Every row gives one point. The ring and each string are closed loops that go straight from each point to the next, and from the last back to the first. Before rounding, they use only three directions, however many columns there are. Count how often each string passes through the ring. Passing back the other way cancels.

Ring, 6 rows:
0:  .22  .13 -.08
1: -.28  .32 -.22
2: -.62  .18 -.03
3: -.60 -.22  .36
4: -.19 -.44  .37
5:  .21 -.24  .15
String, 18 rows:
0: -.44  .01  .09
1: -.59  .18  .25
2: -.84  .23  .32
3: -.63  .25  .33
4: -.46  .10  .19
5: -.58 -.10 -.03
6: -.78 -.06 -.14
7: -.94  .35 -.03
8: -.59  .38  .11
9: -.44  .27  .08
10: -.58  .51  .00
11: -.69  .39 -.35
12: -.52  .06 -.34
13: -.40  .05 -.11
14: -.36  .14  .07
15: -.66  .36  .03
16: -.82  .41  .10
17: -.46  .26  .25
Times through: 0

Ring:
0:  .46 -.02 -.08 -.17 -.19  .05  .09  .07
1:  .42  .22 -.09 -.07 -.14 -.05  .09  .06
2:  .14  .37 -.12  .09  .02 -.16  .02  .03
3: -.09  .30 -.19  .15  .09 -.16 -.03  .01
4: -.31  .07 -.29  .13  .12 -.10 -.08  .00
5: -.40 -.23 -.32  .04  .11  .00 -.10 -.01
6: -.24 -.55 -.19 -.12  .06  .15 -.07  .01
7:  .01 -.56 -.10 -.20 -.02  .19 -.01  .03
8:  .28 -.38 -.07 -.23 -.13  .16  .05  .06
String, 32 rows:
0: -.12 -.73  .08 -.18  .13  .22 -.05  .02
1: -.03 -.75 -.16 -.27 -.07  .26 -.02  .04
2:  .04 -.75 -.22 -.31 -.14  .28 -.01  .04
3:  .04 -.83  .12 -.27  .06  .29 -.02  .04
4:  .07 -.62  .12 -.20  .07  .21 -.01  .03
5:  .05 -.30  .00 -.10  .05  .09 -.01  .03
6:  .10 -.19 -.30 -.14 -.14  .07  .01  .04
7:  .24 -.45 -.25 -.28 -.23  .20  .04  .06
8:  .28 -.57 -.10 -.31 -.18  .24  .05  .06
9:  .29 -.68  .15 -.31 -.05  .27  .04  .06
10:  .12 -.43  .19 -.14  .11  .14  .01  .04
11:  .08 -.22 -.11 -.10 -.02  .07  .01  .04
12:  .13 -.20 -.32 -.16 -.18  .09  .02  .05
13:  .28 -.52 -.30 -.34 -.29  .24  .05  .06
14:  .24 -.69 -.04 -.33 -.13  .28  .04  .06
15:  .13 -.65  .11 -.24  .02  .23  .01  .04
16:  .03 -.43  .12 -.11  .12  .13 -.02  .03
17:  .03 -.19 -.16 -.09 -.03  .05  .00  .03
18:  .07 -.30 -.35 -.18 -.17  .12  .01  .04
19:  .01 -.66 -.33 -.29 -.18  .25 -.01  .04
20: -.15 -.94  .08 -.24  .12  .30 -.06  .02
21: -.17 -.75  .10 -.16  .17  .22 -.06  .01
22: -.09 -.37  .02 -.06  .13  .09 -.04  .02
23: -.05 -.33 -.22 -.12 -.04  .10 -.02  .03
24: -.05 -.37 -.44 -.18 -.17  .13 -.02  .03
25: -.21 -.69 -.28 -.20 -.03  .22 -.06  .02
26: -.28 -.77 -.03 -.15  .15  .22 -.09  .01
27: -.20 -.57  .06 -.09  .19  .14 -.07  .01
28: -.09 -.33 -.03 -.06  .10  .08 -.04  .02
29:  .00 -.25 -.36 -.13 -.13  .08 -.01  .03
30: -.03 -.23 -.08 -.06  .06  .05 -.02  .02
31: -.12 -.48  .14 -.07  .21  .12 -.05  .01
Times through: 4

Ring (6 x 11):
0:  .52  .21  .07 -.02 -.15  .27  .11 -.19  .22 -.11  .10
1:  .27  .67  .03  .07 -.11  .17 -.09 -.25  .29 -.12  .04
2: -.09  .62 -.11  .13 -.05  .05 -.26 -.19  .18 -.04 -.01
3: -.28  .03 -.09  .10 -.05  .00 -.20 -.09  .06  .12 -.03
4: -.02 -.32 -.06  .01 -.09  .11 -.02 -.05  .01  .11  .04
5:  .31 -.26 -.04 -.04 -.13  .22  .10 -.07  .05  .01  .10
String, 9 rows:
0:  .50  .02 -.22 -.05 -.10  .29  .07 -.09  .01 -.14  .16
1:  .41  .34 -.19  .00 -.09  .25 -.02 -.14  .09 -.16  .12
2:  .38  .77 -.09  .06 -.09  .21 -.10 -.24  .24 -.20  .08
3:  .01  .94  .03  .15 -.07  .06 -.25 -.28  .34 -.09 -.03
4: -.22  .52  .15  .15 -.08 -.02 -.22 -.23  .31  .07 -.08
5: -.01  .17  .11  .07 -.11  .08 -.08 -.17  .22  .06 -.01
6:  .02  .09 -.23  .05 -.05  .12 -.13 -.08  .00 -.01  .06
7:  .06 -.22 -.46  .00 -.02  .16 -.11  .03 -.20 -.02  .12
8:  .44 -.54 -.22 -.10 -.11  .29  .17  .01 -.11 -.03  .17
Times through: 1
String (19 x 11):
0:  .31  .07 -.26 -.01 -.07  .23 -.02 -.08 -.01 -.10  .12
1:  .27  .16 -.08  .01 -.10  .20 -.01 -.13  .11 -.06  .08
2:  .28  .23 -.03  .02 -.11  .19 -.01 -.16  .16 -.07  .07
3:  .31  .34 -.20  .02 -.08  .21 -.06 -.14  .08 -.13  .10
4:  .25  .38 -.03  .04 -.10  .17 -.05 -.18  .19 -.08  .06
5:  .25  .62 -.24  .06 -.05  .18 -.15 -.17  .12 -.17  .08
6:  .15  .93 -.07  .12 -.07  .12 -.22 -.26  .28 -.16  .02
7: -.05  .94  .05  .16 -.07  .04 -.27 -.28  .35 -.07 -.04
8: -.07  .51  .19  .12 -.11  .03 -.15 -.24  .34  .04 -.05
9: -.03  .31 -.02  .09 -.08  .07 -.15 -.16  .17  .01  .00
10:  .00  .23 -.32  .07 -.03  .11 -.19 -.08 -.02 -.05  .06
11: -.39  .15 -.35  .13  .02 -.02 -.34 -.04 -.08  .07 -.01
12: -.52 -.14  .06  .13 -.06 -.09 -.22 -.08  .10  .25 -.09
13: -.32 -.29  .09  .08 -.09 -.02 -.11 -.07  .09  .23 -.05
14: -.19 -.45 -.16  .03 -.06  .06 -.09  .01 -.08  .16  .03
15:  .03 -.30 -.40  .00 -.03  .15 -.09  .03 -.18  .01  .10
16:  .13 -.05 -.16  .01 -.08  .16 -.04 -.07  .02  .00  .07
17:  .22 -.10 -.37 -.01 -.05  .21 -.05 -.02 -.11 -.07  .13
18:  .48 -.27 -.36 -.08 -.08  .31  .09  .00 -.14 -.11  .19
Times through: 1

Ring:
0:  .28  .08  .31  .03 -.02 -.17  .17 -.28 -.17  .04  .38  .01  .35  .27
1:  .28 -.04 -.02  .19  .45  .28 -.21 -.19 -.35 -.11  .02  .40  .17  .24
2:  .11 -.10 -.24  .30  .61  .42 -.34 -.06 -.27 -.15 -.21  .43  .01  .07
3: -.31 -.12 -.38  .36  .56  .25 -.20  .21  .09 -.13 -.47  .12 -.15 -.19
4: -.56 -.08 -.33  .33  .31 -.06  .05  .32  .40 -.05 -.45 -.26 -.17 -.37
5: -.54  .00 -.13  .28 -.10 -.37  .27  .14  .58  .10 -.12 -.62 -.07 -.51
6: -.23  .07  .12  .20 -.37 -.49  .34 -.19  .46  .20  .32 -.67  .13 -.44
7:  .12  .11  .34  .05 -.32 -.42  .33 -.33  .12  .16  .51 -.38  .33 -.02
String, 26 rows:
0: -.67  .00 -.20  .38 -.32 -.50  .30  .06  .84  .20 -.02 -.94 -.15 -.89
1: -.24  .00 -.11  .36 -.20 -.24  .07 -.23  .43  .16  .19 -.56 -.01 -.65
2: -.14  .01 -.02  .25 -.06 -.19  .10 -.15  .25  .09  .13 -.34  .07 -.33
3: -.26  .06  .12  .12 -.15 -.42  .36  .03  .34  .09  .10 -.46  .14 -.16
4: -.26  .11  .26  .05 -.33 -.60  .52  .00  .41  .14  .24 -.60  .22 -.12
5: -.01  .16  .41  .05 -.62 -.69  .52 -.36  .37  .27  .65 -.74  .34 -.24
6:  .25  .14  .40  .10 -.56 -.49  .32 -.60  .16  .26  .80 -.55  .37 -.23
7:  .33  .07  .23  .19 -.28 -.19  .05 -.60 -.01  .18  .64 -.26  .29 -.21
8:  .07  .04  .13  .15 -.03 -.17  .12 -.22  .04  .06  .25 -.16  .20 -.05
9:  .04  .08  .26  .02 -.03 -.28  .29 -.09  .01  .04  .22 -.14  .28  .19
10:  .09  .07  .28  .00  .03 -.24  .28 -.07 -.06  .01  .19 -.05  .31  .30
11:  .12  .01  .09  .15  .13 -.04  .03 -.18 -.08  .00  .16  .02  .19  .06
12:  .28 -.02  .00  .25  .22  .17 -.19 -.36 -.22  .00  .22  .17  .16 -.02
13:  .62 -.06 -.01  .24  .52  .52 -.46 -.49 -.63 -.11  .22  .65  .23  .28
14:  .46 -.08 -.08  .21  .68  .54 -.42 -.25 -.60 -.18 -.03  .72  .17  .39
15:  .10 -.06 -.08  .15  .62  .29 -.16  .08 -.32 -.19 -.25  .47  .11  .36
16: -.08 -.05 -.11  .17  .49  .15 -.05  .15 -.11 -.14 -.27  .25  .06  .19
17: -.05 -.06 -.16  .27  .36  .15 -.13 -.02 -.03 -.07 -.14  .11  .02 -.07
18: -.04 -.11 -.31  .38  .49  .33 -.32 -.07 -.07 -.09 -.21  .20 -.07 -.20
19: -.17 -.21 -.63  .54  .81  .63 -.60  .06 -.08 -.18 -.54  .38 -.28 -.36
20: -.53 -.18 -.59  .44  .75  .35 -.28  .42  .19 -.20 -.77  .15 -.30 -.29
21: -.65 -.08 -.32  .26  .45 -.05  .12  .53  .37 -.13 -.64 -.15 -.17 -.16
22: -.52 -.03 -.18  .21  .25 -.18  .20  .36  .36 -.05 -.39 -.25 -.07 -.17
23: -.20 -.01 -.06  .21  .13 -.12  .10  .03  .19  .01 -.06 -.19  .05 -.15
24: -.33 -.07 -.31  .42  .10 -.02 -.09 -.06  .37  .06 -.11 -.35 -.14 -.62
25: -.58 -.04 -.30  .41 -.08 -.27  .11  .07  .65  .12 -.14 -.67 -.18 -.78
Times through: 1

Ring:
0:  .06 -.03  .03 -.16 -.10 -.11  .17 -.31  .22 -.22  .29  .04  .40 -.05
1:  .03 -.04 -.10 -.16 -.04 -.07  .05 -.09  .28  .14 -.02  .04 -.06 -.03
2: -.09 -.23 -.13  .03  .10  .04 -.14  .17  .23  .43 -.26  .06 -.34 -.06
3: -.09 -.17 -.11  .10  .08  .01 -.22  .14  .17  .49 -.18  .09 -.24 -.07
4:  .00 -.01 -.03  .05 -.04 -.10 -.16 -.12  .11  .26  .16  .10  .19 -.06
5:  .04 -.05  .08 -.06 -.09 -.12  .11 -.34  .14 -.23  .38  .07  .55 -.07
String, 31 rows:
0: -.07 -.23 -.15 -.06  .09  .04 -.04  .15  .30  .34 -.30  .03 -.40 -.05
1: -.04 -.06 -.27 -.11  .04  .00 -.18  .23  .32  .71 -.43  .05 -.67  .00
2: -.07 -.11 -.26 -.05  .07  .02 -.22  .27  .30  .74 -.45  .06 -.68 -.02
3: -.11 -.20 -.23  .04  .13  .06 -.25  .32  .27  .73 -.47  .07 -.67 -.04
4: -.07 -.09 -.22  .03  .06  .00 -.29  .24  .23  .75 -.35  .08 -.54 -.03
5: -.04 -.01 -.19  .01  .01 -.05 -.28  .14  .21  .68 -.22  .09 -.37 -.03
6: -.07  .00 -.24  .10  .04 -.03 -.43  .25  .17  .94 -.33  .12 -.54 -.03
7: -.09 -.11 -.14  .14  .07 -.01 -.34  .17  .13  .67 -.19  .11 -.29 -.06
8: -.10 -.29  .00  .12  .10  .03 -.07  .01  .14  .12  .00  .08  .08 -.11
9: -.06 -.12 -.05  .13  .03 -.04 -.22  .01  .11  .37  .02  .11  .03 -.08
10:  .02  .19 -.12  .06 -.10 -.16 -.38 -.05  .09  .68  .08  .14 -.01 -.02
11:  .04  .17 -.10  .01 -.11 -.16 -.28 -.10  .12  .53  .12  .12  .05 -.02
12:  .01  .04 -.06  .00 -.06 -.11 -.16 -.11  .14  .32  .11  .10  .10 -.04
13: -.04 -.17  .00  .04  .02 -.03 -.04 -.09  .15  .07  .10  .08  .18 -.08
14: -.07 -.25  .04  .10  .06  .00 -.04 -.08  .12  .01  .12  .08  .24 -.11
15: -.03 -.15 -.02  .01  .01 -.04 -.04 -.08  .17  .10  .07  .07  .13 -.07
16: -.04 -.17 -.01  .02  .02 -.03 -.02 -.07  .17  .08  .06  .07  .12 -.08
17: -.08 -.21 -.02  .12  .07  .00 -.14  .01  .13  .23  .01  .09  .06 -.09
18: -.07 -.25  .00  .06  .07  .01 -.02 -.03  .17  .06  .03  .07  .10 -.09
19: -.02 -.05 -.10  .01  .00 -.06 -.17  .01  .18  .40 -.05  .08 -.10 -.05
20: -.02  .00 -.16  .00 -.01 -.06 -.24  .07  .20  .58 -.14  .09 -.26 -.03
21: -.05 -.14 -.09  .01  .04 -.02 -.11  .03  .20  .31 -.08  .07 -.11 -.06
22: -.11 -.35 -.02  .08  .13  .07 -.02  .07  .20  .09 -.10  .05 -.05 -.10
23: -.11 -.36 -.02  .07  .13  .07  .00  .07  .21  .07 -.11  .05 -.05 -.10
24: -.04 -.16 -.08 -.02  .03 -.01 -.05  .01  .22  .22 -.07  .06 -.09 -.06
25:  .01  .02 -.19 -.11 -.03 -.07 -.13  .05  .27  .51 -.18  .06 -.33 -.01
26:  .01  .04 -.27 -.18 -.03 -.05 -.14  .14  .34  .66 -.34  .05 -.58  .02
27: -.05 -.19 -.15 -.11  .06  .02  .00  .11  .31  .30 -.27  .03 -.37 -.04
28: -.08 -.34 -.02  .00  .11  .06  .08  .02  .24 -.02 -.08  .03 -.02 -.09
29: -.05 -.22 -.01  .00  .05  .00  .03 -.05  .20  .03  .02  .05  .08 -.08
30: -.08 -.32 -.04 -.01  .10  .05  .05  .04  .25  .05 -.12  .04 -.08 -.09
Times through: 0
String:
0: -.05 -.16 -.07  .01  .04 -.01 -.08  .02  .20  .25 -.06  .07 -.07 -.07
1: -.03 -.06 -.15 -.03  .01 -.04 -.16  .07  .23  .47 -.16  .07 -.26 -.03
2: -.06 -.13 -.21 -.03  .07  .01 -.19  .21  .27  .61 -.35  .06 -.52 -.03
3: -.10 -.28 -.16 -.03  .13  .07 -.07  .21  .30  .39 -.36  .04 -.47 -.06
4: -.07 -.27 -.06 -.02  .08  .04  .03  .03  .25  .10 -.12  .04 -.10 -.08
5: -.05 -.22 -.01 -.01  .04  .00  .04 -.06  .21  .01  .02  .05  .09 -.08
6: -.03 -.21 -.03 -.07  .03  .00  .09 -.07  .25 -.03  .00  .04  .05 -.07
7:  .06  .00 -.09 -.23 -.08 -.09  .12 -.16  .30  .04  .04  .03  .01 -.01
8:  .12  .16 -.11 -.30 -.16 -.16  .11 -.24  .30  .10  .12  .03  .06  .02
9:  .07  .08 -.08 -.18 -.11 -.13  .03 -.19  .24  .13  .12  .05  .10 -.01
10:  .03 -.03 -.04 -.11 -.06 -.09  .04 -.16  .22  .06  .12  .05  .14 -.04
11:  .01 -.09 -.01 -.09 -.04 -.07  .07 -.17  .22 -.03  .13  .05  .19 -.06
12:  .09  .09 -.06 -.20 -.13 -.14  .07 -.24  .25  .05  .17  .05  .17 -.01
13:  .12  .16 -.08 -.28 -.17 -.17  .11 -.28  .28  .05  .19  .04  .16  .01
14:  .12  .14 -.08 -.31 -.17 -.16  .15 -.28  .30  .00  .16  .03  .14  .01
15:  .01 -.14 -.02 -.14 -.02 -.04  .15 -.16  .26 -.11  .08  .03  .14 -.05
16: -.02 -.17 -.02 -.05  .01 -.03  .05 -.09  .22  .02  .05  .05  .10 -.07
17:  .01 -.05 -.07 -.08 -.03 -.07 -.03 -.08  .22  .19  .02  .06  .01 -.04
18: -.06 -.25 -.02 -.02  .06  .02  .05 -.03  .22  .02 -.03  .04  .02 -.08
19: -.08 -.31 -.03  .01  .10  .04  .03  .03  .23  .05 -.09  .04 -.04 -.09
20: -.06 -.20 -.06 -.01  .05  .00 -.03  .02  .22  .18 -.08  .06 -.07 -.07
21: -.04 -.10 -.15 -.02  .03 -.02 -.14  .10  .23  .46 -.19  .07 -.29 -.04
22: -.08 -.10 -.25  .03  .08  .02 -.31  .29  .25  .82 -.43  .08 -.65 -.03
23: -.14 -.26 -.18  .12  .16  .08 -.28  .31  .21  .68 -.41  .08 -.55 -.07
24: -.16 -.39 -.07  .17  .19  .11 -.16  .22  .18  .35 -.26  .07 -.27 -.11
25: -.08 -.26 -.02  .06  .08  .02 -.04  .01  .18  .12 -.03  .06  .02 -.09
26: -.05 -.12 -.09  .03  .03 -.02 -.14  .04  .18  .35 -.08  .08 -.11 -.06
27: -.04  .01 -.20  .04  .01 -.05 -.33  .15  .19  .76 -.23  .10 -.40 -.03
28: -.11 -.11 -.22  .13  .09  .01 -.40  .29  .18  .86 -.37  .11 -.55 -.05
29: -.16 -.36 -.08  .17  .18  .09 -.18  .22  .17  .39 -.26  .08 -.28 -.11
30: -.10 -.31 -.01  .08  .11  .04 -.03  .03  .18  .09 -.06  .06  .01 -.10
Times through: 3

Ring:
0: -.27  .18  .01  .13 -.05 -.09 -.10  .12  .23  .03 -.28  .13 -.07 -.05
1: -.08 -.09  .03  .07  .12  .01  .05 -.05  .07  .04 -.32  .00 -.06  .03
2:  .12 -.30  .04  .02  .24  .11  .19 -.17 -.10  .03 -.30 -.15 -.04  .07
3:  .17 -.27  .04 -.04  .27  .09  .23 -.13 -.23 -.04 -.16 -.26  .03  .06
4:  .02 -.05  .02 -.05  .18 -.03  .13  .00 -.15 -.08 -.09 -.20  .08  .03
5: -.26  .35 -.01 -.01 -.02 -.22 -.06  .24  .03 -.13  .00 -.04  .11 -.06
6: -.35  .48 -.01  .05 -.16 -.23 -.16  .34  .11 -.10  .02  .05  .05 -.13
7: -.32  .42  .01  .13 -.21 -.14 -.17  .30  .16 -.02 -.06  .10 -.05 -.15
8: -.32  .34  .02  .15 -.18 -.11 -.16  .24  .21  .02 -.16  .14 -.08 -.13
String (27 x 14):
0: -.08  .11  .04  .10 -.07  .02 -.01  .13 -.01  .01 -.10 -.05 -.08 -.10
1: -.23  .25  .01  .07 -.05 -.12 -.07  .18  .10 -.04 -.12  .03  .00 -.07
2: -.53  .67 -.02  .10 -.26 -.32 -.27  .43  .28 -.09 -.02  .19  .04 -.15
3: -.53  .76 -.02  .08 -.31 -.35 -.29  .51  .22 -.13  .10  .14  .07 -.20
4: -.72  .94 -.07  .02 -.28 -.54 -.36  .58  .34 -.21  .10  .22  .19 -.15
5: -.28  .43 -.01 -.02 -.07 -.25 -.09  .30  .01 -.15  .07 -.05  .13 -.09
6:  .18 -.16  .05  .01  .12  .13  .17 -.03 -.26 -.02 -.05 -.26 -.03 -.03
7: -.11  .11  .01  .01  .06 -.08  .02  .09 -.02 -.06 -.11 -.08  .04 -.02
8: -.17  .15 -.01 -.05  .12 -.18  .03  .10 -.01 -.11 -.10 -.09  .12  .02
9:  .03 -.11  .00 -.12  .29 -.08  .18 -.06 -.18 -.12 -.11 -.24  .15  .09
10:  .36 -.49  .05 -.11  .40  .17  .36 -.26 -.41 -.05 -.14 -.41  .06  .11
11:  .09 -.19  .02 -.08  .28  .00  .20 -.10 -.18 -.07 -.16 -.23  .09  .08
12: -.17  .11 -.01 -.03  .13 -.15  .03  .07  .03 -.08 -.16 -.05  .09  .03
13:  .14 -.18  .05  .03  .13  .12  .16 -.06 -.19  .00 -.14 -.20 -.04 -.01
14:  .40 -.46  .07 -.06  .31  .24  .34 -.21 -.44 -.02 -.09 -.42  .00  .05
15: -.05  .06  .00 -.09  .18 -.13  .10  .06 -.14 -.14 -.04 -.19  .15  .03
16: -.41  .47 -.04 -.05  .00 -.36 -.12  .28  .14 -.17 -.03  .03  .19 -.02
17: -.23  .27  .00  .01 -.01 -.17 -.05  .19  .05 -.09 -.07 -.02  .07 -.05
18: -.20  .21  .01  .04 -.01 -.12 -.04  .16  .07 -.05 -.12  .00  .02 -.05
19: -.53  .64 -.04  .05 -.17 -.37 -.24  .39  .28 -.12 -.04  .17  .10 -.10
20: -.62  .84 -.03  .10 -.34 -.40 -.34  .55  .32 -.13  .06  .22  .07 -.20
21: -.21  .36  .03  .14 -.23 -.06 -.13  .30  .04 -.01  .01  .02 -.08 -.19
22: -.05  .10  .04  .11 -.08  .04 -.01  .13 -.04  .01 -.08 -.06 -.09 -.11
23: -.14  .14  .02  .07 -.02 -.05 -.02  .12  .04 -.02 -.14 -.02 -.03 -.06
24: -.49  .55 -.01  .12 -.22 -.27 -.25  .35  .31 -.04 -.12  .21  .00 -.13
25: -.49  .60  .00  .19 -.32 -.22 -.29  .40  .33 -.01 -.10  .24 -.07 -.19
26: -.17  .25  .04  .17 -.20  .01 -.10  .23  .07  .04 -.08  .04 -.13 -.17
Times through: 2
